Rows are points. Two turns around zero, p and q, are shown by what they do to some points. Write where each new point lands after one turn and then the other. Backwards means that the second turn is done in reverse. Each puzzle has new turns, and all numbers are rounded.

Turn p:
15 35 -11 -> -20 -32 -10
-53 23 -32 -> 43 -45 23
-35 -47 44 -> 20 55 44
37 -33 -31 -> 9 19 -54
16 21 42 -> -45 6 21
20 0 -11 -> -7 -2 -22
Turn q:
-62 45 44 -> -77 -37 -24
25 -47 -19 -> 54 -1 18
6 -13 20 -> 0 -11 22
42 -1 -22 -> 25 39 12
-11 15 -23 -> -1 10 -28
Where do these land?
p, then q: -38 -28 5 -> -20 26 34
p, then q: -22 11 16 -> -13 -15 22
q, then p: -26 8 -22 -> 22 -13 -24
p, then q: 86 9 0 -> 13 -15 -84

Turn p:
-13 19 4 -44 -10 -17 -> -13 -25 16 31 -24 16
-26 -17 3 -38 -12 -19 -> -19 -19 -13 20 -17 36
-24 -29 5 -38 3 -7 -> -16 -17 -26 5 -27 32
29 -12 -33 -22 6 -14 -> 25 29 -6 23 -26 12
-29 9 -29 3 1 -17 -> -23 8 -15 33 7 -10
-19 -9 -17 17 20 19 -> -17 14 -25 -12 -1 -23
38 -16 6 114 -26 -6 -> 38 43 2 -38 102 -15
25 33 76 -45 40 -21 -> 48 -86 23 -2 -35 -7
19 21 -13 52 -23 82 -> -23 52 45 -62 20 -40
Turn q:
-2 21 -17 0 -23 13 -> -10 -34 11 -6 7 -3
71 -19 13 19 7 -13 -> -15 21 -2 18 -29 65
-37 -11 -28 30 -21 22 -> 24 -29 35 6 -16 -33
-10 26 18 28 -2 34 -> -3 -19 14 43 22 -11
-31 -28 8 -152 -2 -5 -> 41 -5 -117 -89 34 -19
-25 -22 12 28 1 3 -> 30 14 21 18 -4 -14
11 2 -17 32 65 -15 -> -40 43 4 25 -37 -20
51 17 3 10 -24 -12 -> -26 -10 14 -1 2 53
-28 14 7 5 0 -27 -> -2 19 19 -14 22 -18
Where do these land?
p, then q backwards: 13 27 -18 26 18 23 -> -45 1 -8 7 20 -15
q, then p: 56 23 59 -27 -9 -43 -> -40 7 4 -27 -52 -68
p, then q: 36 -51 -34 -44 -34 14 -> -15 -77 -4 27 38 7
p, then q backwards: -22 38 -2 -4 46 38 -> -33 11 -58 0 28 11
p, then q: 1 8 -11 10 -55 -27 -> -8 12 -3 58 10 -20
q, then p: -27 16 54 11 42 40 -> 30 16 -25 21 46 -55
p, then q backwards: -14 -49 -54 25 -14 -8 -> 24 2 48 -27 47 -25
q, then p backwards: -43 -11 7 3 5 -36 -> 35 11 -14 34 2 26

Turn p:
-27 -20 50 13 28 40 -27 -15 -15 -> 10 -22 -19 -1 -6 49 23 -53 -24
9 -47 42 -35 8 25 -27 -22 -28 -> -8 -33 -55 -25 -2 -2 19 -41 -32
-31 -47 51 14 22 -33 -32 -3 -61 -> 69 -66 -42 -13 0 21 7 -27 -3
-4 48 -11 -37 21 -30 -16 38 32 -> -2 14 12 66 13 -42 17 -1 31
-45 -30 4 25 -37 -35 54 -72 -3 -> 36 -1 30 -85 -64 2 -11 -1 24
33 42 -26 7 -17 5 -34 7 13 -> -3 53 -3 23 36 -11 -15 10 -9
24 48 -48 -28 23 37 7 27 -11 -> -60 9 8 46 29 -9 -44 -2 7
2 -40 -4 37 10 -38 41 -40 21 -> 12 0 1 -57 -28 23 18 34 46
37 35 13 -2 -21 23 11 44 6 -> -22 19 -3 47 -7 -3 -10 32 -40
2 12 -71 6 -38 7 24 34 48 -> -34 29 71 -2 27 -26 -3 49 -1
Turn q:
7 13 -1 3 5 -58 55 36 -43 -> -7 -19 -28 -16 72 -40 -34 -1 -21
-2 18 -53 37 45 -20 -48 13 25 -> -14 -23 -17 -23 -62 -64 21 8 9
-21 31 34 -17 -50 23 -23 -14 20 -> 3 -11 36 47 -15 42 1 32 -17
22 7 -21 -47 3 -10 36 22 -27 -> -35 27 -34 -14 44 2 -13 16 -10
-19 -6 61 -11 21 28 -33 -5 19 -> 15 18 40 53 -7 2 27 -4 35
8 -16 14 0 3 -8 -43 -34 68 -> -17 -14 44 6 -56 12 -9 -7 49
66 16 -24 4 -19 6 58 45 -63 -> -21 -9 -41 -57 83 13 27 6 -42
1 -32 -13 -28 -52 14 41 49 -55 -> 35 27 -36 -31 66 36 -12 41 -19
-48 -12 19 -23 -7 46 -4 -71 -7 -> 25 52 20 46 -36 42 -12 -33 -22
-14 0 -6 41 28 2 1 -6 61 -> 3 -42 -16 15 -44 -10 5 -29 36
0 -19 -10 41 23 -24 -39 -35 2 -> 14 -5 31 -27 -43 -36 -3 -30 4
Where do these land?
q, then p: -44 -24 -5 -17 -33 37 35 39 -15 -> -48 17 -6 25 53 25 -25 29 0
p, then q: 18 45 -3 31 9 -35 -31 58 38 -> -4 -70 -23 -3 24 -32 52 -24 8
p, then q: -41 -40 -44 21 -5 34 -25 -38 33 -> -36 51 8 65 20 16 -5 -33 12
q, then p: 45 30 -8 -56 -15 -16 -33 13 26 -> 19 -39 57 40 -12 -2 28 -19 -21
p, then q backwards: 53 -23 47 13 26 -17 55 -15 8 -> -2 7 -66 -15 -12 39 -17 27 52
p, then q: 58 4 -43 8 10 9 -25 -21 -57 -> -20 37 -17 -5 -61 -51 26 26 7
q, then p: 28 -37 -26 18 15 46 12 -8 -45 -> -54 17 -12 2 -28 -28 -45 -16 22
q, then p: 9 16 30 -1 18 16 -48 -6 57 -> 19 9 37 -16 -46 17 38 25 -29
q, then p: -29 66 7 -14 -9 -26 9 -34 -10 -> 65 -26 -5 -12 19 33 -28 -13 -13
p, then q: -38 -25 40 11 -52 -22 16 7 45 -> -11 -12 12 -8 83 37 -17 5 -13
q, then p: -24 37 -45 -4 26 -45 14 -14 -43 -> 58 -17 -9 -3 31 -32 -45 -13 30
q, then p backwards: -36 -48 50 -9 10 17 20 19 -37 -> -10 39 -14 31 3 -37 -67 0 4

Turn p:
-34 19 -47 61 28 45 -14 -10 0 -25 54 -> -20 27 -25 66 41 -31 -61 -30 25 -11 7
-11 51 23 -21 -9 -12 -43 52 -41 -36 -42 -> -2 5 -64 0 -56 7 38 -18 -45 -40 22
-28 -26 2 -6 -1 4 -41 -12 16 19 54 -> -11 -26 -12 28 4 6 -40 37 21 -5 -40
60 -20 16 -28 11 -40 -17 -5 11 -1 -48 -> 28 -3 26 -66 -20 17 19 32 -5 -33 23
-31 -2 -43 -40 -47 15 16 -53 30 4 -3 -> 21 10 24 43 54 2 47 30 -2 6 -43
-40 3 -6 36 -6 -55 35 21 -13 -21 36 -> 9 -13 -52 -14 14 -9 -1 -54 43 28 -24
24 -23 3 15 17 33 -3 50 -46 -3 -43 -> -59 13 8 -36 -26 -26 1 -21 -36 -18 27
-33 -22 7 13 64 9 64 -4 -25 -23 33 -> -56 9 4 8 11 16 -3 -43 73 32 20
35 -27 41 -34 -43 16 19 2 30 -3 32 -> 0 -57 30 -11 25 53 -5 10 -32 18 -10
-19 21 23 3 -37 -31 -18 -48 26 11 -37 -> 55 13 -26 -2 5 -2 27 54 -11 28 1
9 50 -19 38 29 -15 -32 55 24 34 -49 -> 36 68 -10 -19 -61 -25 -34 -21 -32 -16 -4
68 -24 2 -37 -6 32 33 -47 -13 45 14 -> -2 -47 99 5 8 -6 11 23 0 12 21
Turn q:
107 18 -17 -41 -3 -9 22 10 -19 -6 16 -> -8 12 13 -47 -46 -26 -53 27 51 51 29
-12 19 -28 -7 20 47 23 15 21 3 -2 -> 37 18 28 -7 19 -2 22 12 -2 30 -28
-31 -9 -4 -17 -104 5 -7 6 11 -44 -41 -> -32 -99 -4 6 25 6 30 -34 39 14 -26
-13 22 -2 16 25 67 8 -47 8 -59 -19 -> -3 21 43 8 85 -4 26 32 29 -6 1
-29 -52 -21 7 36 -38 -6 -22 23 20 66 -> -33 61 -10 -28 -34 3 25 -27 -45 -44 -22
0 -44 1 26 26 -30 -19 -16 4 32 -39 -> -14 11 30 41 -23 22 -19 -32 -31 -29 18
23 -12 5 -19 -17 30 6 16 -50 20 1 -> 23 -22 3 -14 -24 -10 19 9 8 21 51
-25 18 -3 12 -28 -18 -37 8 7 30 -45 -> 16 -57 6 29 -4 17 -22 -9 -23 -22 -20
-32 10 -5 31 -5 -31 9 27 -21 -17 7 -> 2 -1 -38 36 -19 3 20 12 14 -18 -23
8 11 -10 30 21 -6 -41 7 -4 -46 159 -> -44 61 -64 -58 -13 -101 31 57 -19 -44 -29
38 -14 46 21 23 13 17 6 21 19 -31 -> 15 25 10 32 18 -11 -38 -33 -7 26 36
-28 5 7 -80 41 -16 3 12 14 12 -43 -> -4 -1 4 -8 5 85 -13 14 -39 48 -5
-7 28 30 21 -36 -13 19 -20 -14 36 -28 -> 42 -30 -19 11 10 17 -27 -27 23 -29 16
Where do these land?
p, then q backwards: -15 -36 45 -4 -20 40 24 -62 -8 17 17 -> 14 7 7 -39 8 35 -25 27 -13 -62 -46
q, then p: -3 31 -28 8 -82 -7 -30 43 -12 -24 64 -> 10 17 6 -80 28 -1 56 -3 13 -23 -69
p, then q: 7 -8 21 35 50 -4 38 30 38 33 -27 -> 32 -50 -12 -53 29 8 -37 11 -32 -6 5
p, then q backwards: -9 -12 -5 43 29 -20 26 11 -27 1 -61 -> 39 -35 5 -13 5 15 31 -6 2 -9 66
q, then p: -21 -16 10 -37 -40 -25 0 28 -41 -51 49 -> -14 25 22 7 33 -5 33 -31 14 8 -84
q, then p: -34 -16 17 -24 -6 59 59 -46 9 -31 -17 -> -8 30 63 31 -12 52 -18 -6 42 33 28
q, then p: 12 -9 -45 -18 13 -41 -18 10 13 40 -28 -> -18 -26 -23 3 3 -17 16 39 -59 11 11
q, then p: 62 22 -35 -42 9 -3 -32 19 -22 30 -22 -> -15 -60 -15 -19 -33 5 -16 28 -53 -4 -37
q, then p: -35 12 -22 -6 -38 -63 -30 14 -14 -22 47 -> -24 36 -17 -19 46 -12 58 -12 -19 -24 -46
p, then q: -25 22 30 -11 7 54 -33 -13 10 15 0 -> 35 -23 -18 35 -14 -43 26 12 -5 -20 -8
q, then p backwards: 36 -30 -24 63 63 4 -18 30 34 -5 -8 -> -19 33 -51 14 15 69 -5 -1 3 60 -20
q, then p: 20 48 -30 20 51 -31 7 2 -8 24 -3 -> 23 -1 -26 -5 -17 -1 -15 -11 -71 -32 19
p, then q: 5 -9 66 -27 -35 36 5 -65 28 -27 -12 -> 57 45 -12 9 -28 -40 48 10 -33 38 28

Turn p:
-10 -29 -51 46 -25 -7 -13 22 -36 32 -18 -37 -33 8 -> -1 -8 -20 -20 55 13 -7 -5 40 15 58 20 -48 10
29 50 34 8 19 5 -16 -4 -29 53 0 15 27 -18 -> 48 -23 42 2 -5 39 -7 29 -6 -36 6 -25 22 25
19 12 25 -1 1 46 54 -7 -26 17 46 40 -3 -26 -> 40 -8 -35 12 -63 30 -1 18 -27 -48 -3 1 -15 -6
-66 -19 -13 25 -10 42 -54 26 -3 12 -28 7 -8 25 -> -25 20 19 6 24 -32 7 59 13 32 25 -4 -60 27
-29 30 13 -7 9 -1 43 -31 -48 1 28 4 54 15 -> -24 24 30 -3 -47 62 12 11 -25 -30 21 5 13 -25
42 -27 49 -11 64 -42 17 -64 17 -50 41 -1 7 1 -> -15 -20 27 33 -58 -27 -6 -67 26 -45 -33 -4 49 -49
-28 -12 -35 7 -37 36 -35 0 37 -20 -14 -72 -13 -14 -> -5 8 1 1 33 -34 48 -41 -17 62 24 2 -44 26
10 -8 5 -5 14 -66 11 -30 46 -27 70 61 36 -17 -> -44 4 -37 44 -52 -10 -25 -21 1 -22 -3 -39 88 -7
68 24 4 -26 29 -26 -2 -28 -16 -80 20 46 -20 9 -> -15 -25 8 36 -12 -12 -74 -43 -38 -39 -54 22 30 -27
-15 -31 15 -37 -34 21 -28 51 -26 41 -21 -34 -40 19 -> 36 2 3 -60 19 -9 -16 24 20 53 3 -20 -60 -14
2 -10 -10 -6 50 26 18 -4 -25 18 2 17 41 -50 -> 31 34 13 12 -49 23 0 2 20 -26 3 28 10 43
-27 3 10 36 -65 -9 -37 21 20 -4 -38 -32 -42 -6 -> 7 -35 -10 10 63 -26 24 21 -4 67 27 -2 -19 -14
-62 7 -32 -22 -4 -1 5 -8 7 31 -48 -19 -42 -20 -> 32 67 -5 -13 50 -23 24 17 0 19 29 17 -7 -15
51 23 -17 -16 39 -32 11 -40 68 -24 61 21 11 46 -> -54 -3 -17 10 -7 -20 -7 -59 -21 -68 -45 -54 48 -1
24 30 37 17 62 -11 63 29 7 -19 20 29 22 6 -> -7 -6 -11 35 -27 53 12 11 20 -50 -72 2 26 -13
-4 -36 -10 9 -50 28 3 -3 5 26 -77 -6 5 17 -> -1 -20 -3 -62 22 -34 31 38 1 22 22 46 -12 18
-4 -8 -24 -18 -62 -10 -37 70 1 -6 -45 -39 -2 4 -> -3 -11 -8 -42 53 7 -12 6 -1 94 -6 6 -18 23
Turn q:
3 -2 -18 16 32 32 6 -19 -55 -16 14 -27 43 -18 -> -30 6 64 -26 13 32 8 -10 33 24 -2 20 15 -10
-32 -41 -46 -35 16 35 -24 -12 -8 32 6 -18 5 -14 -> -4 -40 32 -23 -5 -52 25 -28 26 1 27 19 28 -8
-37 -17 10 -20 -10 -11 -30 4 -12 -5 42 -28 58 -8 -> 0 -42 30 24 6 20 1 -3 -9 26 49 36 5 -36
40 31 25 -4 5 -19 11 -25 72 -49 -62 58 -14 36 -> 37 43 -52 49 -52 7 -3 -2 11 19 -45 -70 -37 29
39 38 58 -26 -59 -23 50 -57 31 -38 -63 45 -68 17 -> 69 100 -80 23 -10 -19 1 19 -25 24 -63 -48 -4 -13
81 -7 49 -28 -7 -32 19 4 34 -16 -55 6 -39 -9 -> 0 65 -54 36 -1 -19 -11 28 19 -26 -14 -72 -16 -33
13 -27 -31 51 -44 7 -8 2 -3 1 22 26 31 -18 -> -2 -29 62 16 1 -7 -27 26 -34 -8 -33 1 11 10
-9 18 10 -15 45 -77 -15 -40 -16 58 -43 -14 -33 -7 -> -10 31 -65 -18 -68 8 -1 -7 28 -47 14 34 45 -27
-11 26 -48 14 -13 21 -39 22 -13 4 29 -59 10 4 -> -43 -23 23 13 38 6 6 -24 -15 6 32 27 42 41
-17 -28 6 32 -17 40 6 31 -20 16 3 -14 33 49 -> 30 -8 58 -3 29 18 23 2 -12 -31 26 12 -23 29
-36 -29 -15 29 27 -3 17 -2 13 -3 42 -44 -9 -9 -> 2 -54 -2 -7 41 16 -9 -18 34 -16 -14 35 9 -4
28 64 30 -58 43 -44 41 -32 44 82 -5 15 -34 -10 -> -34 22 -112 -10 -54 -15 70 41 15 -14 -22 15 -7 -25
12 -8 24 16 -1 28 -35 11 -15 -25 35 37 -26 16 -> 10 8 11 -10 13 -18 -48 30 3 27 15 6 -34 36
-52 -1 -4 30 -7 45 -14 56 -14 -9 4 2 24 -43 -> -28 -27 49 -19 24 -3 -20 -51 -42 -1 7 19 -42 -1
-22 -16 -49 -2 -10 1 15 56 -37 -32 30 14 17 15 -> 4 -50 34 -45 26 27 -13 -2 -32 15 23 -35 9 14
Where do these land?
q, then p: -36 -42 37 -4 -19 47 -32 19 10 -48 4 11 38 35 -> 40 -64 -4 14 -7 -22 -13 -20 31 -50 3 -43 -19 -31
q, then p backwards: 4 -34 45 6 30 -35 49 15 28 -46 -26 -43 -14 -18 -> 9 14 0 15 37 -43 32 34 -14 14 43 -22 -70 20
p, then q: 33 6 23 53 39 6 27 -6 4 52 3 -28 -18 36 -> 20 -12 -15 15 48 -4 -8 -25 54 18 -34 -51 -22 -19
q, then p: -14 9 21 0 19 54 -42 26 -51 -9 13 40 5 -25 -> 34 18 10 -3 1 -18 -37 29 -10 2 11 -66 -2 -53
p, then q: -62 -14 -49 -6 9 -11 49 -46 -44 -46 -33 26 5 16 -> -17 -16 -13 -44 -41 7 -29 -9 -70 66 -23 26 -39 6
p, then q: -47 21 35 46 -31 -15 -28 -42 17 26 -34 -25 -37 10 -> -39 -41 -22 -28 31 38 -16 32 32 -29 -16 12 -31 -50
q, then p: 37 6 33 -23 -7 -38 14 -50 -28 -14 32 -8 33 -61 -> 60 20 -14 31 0 23 22 51 8 36 13 -2 18 60
p, then q: 24 33 31 7 38 -22 -38 -1 -15 28 19 -55 8 -6 -> 5 35 5 48 36 -4 13 9 61 -4 -9 23 -29 -15
q, then p backwards: 28 47 5 -42 -3 -36 45 -48 27 -18 -14 28 -42 41 -> -24 -4 10 -30 -16 4 46 63 60 31 25 21 -4 -47
p, then q: -46 -4 -24 -25 -23 -4 -25 48 36 47 34 7 19 -50 -> -39 -11 -11 17 25 21 68 19 -14 -25 24 18 40 56
q, then p backwards: -38 -1 -53 31 36 -29 -39 -9 32 15 -1 41 -30 -20 -> 82 -54 2 -8 -4 11 -3 -2 3 -28 24 36 26 -5
p, then q: 15 -27 -25 -7 -26 25 14 11 10 -29 33 -9 -52 15 -> 3 -5 -19 -29 -16 -32 -25 -16 9 -2 -17 3 67 7
q, then p: 40 -32 -34 -31 -7 23 -44 53 -44 54 -14 32 45 25 -> -18 -20 -10 2 -47 53 0 -11 4 58 -12 -53 -15 -79
q, then p: 23 26 -40 7 -51 -24 35 41 -2 -33 43 32 -19 17 -> 1 18 48 -50 6 37 -19 -7 47 11 -5 17 -58 22
q, then p: 39 6 -5 -13 -6 59 15 -9 21 20 -58 -48 61 -15 -> 7 -8 -4 43 -2 32 85 13 -5 -21 -3 22 25 -64
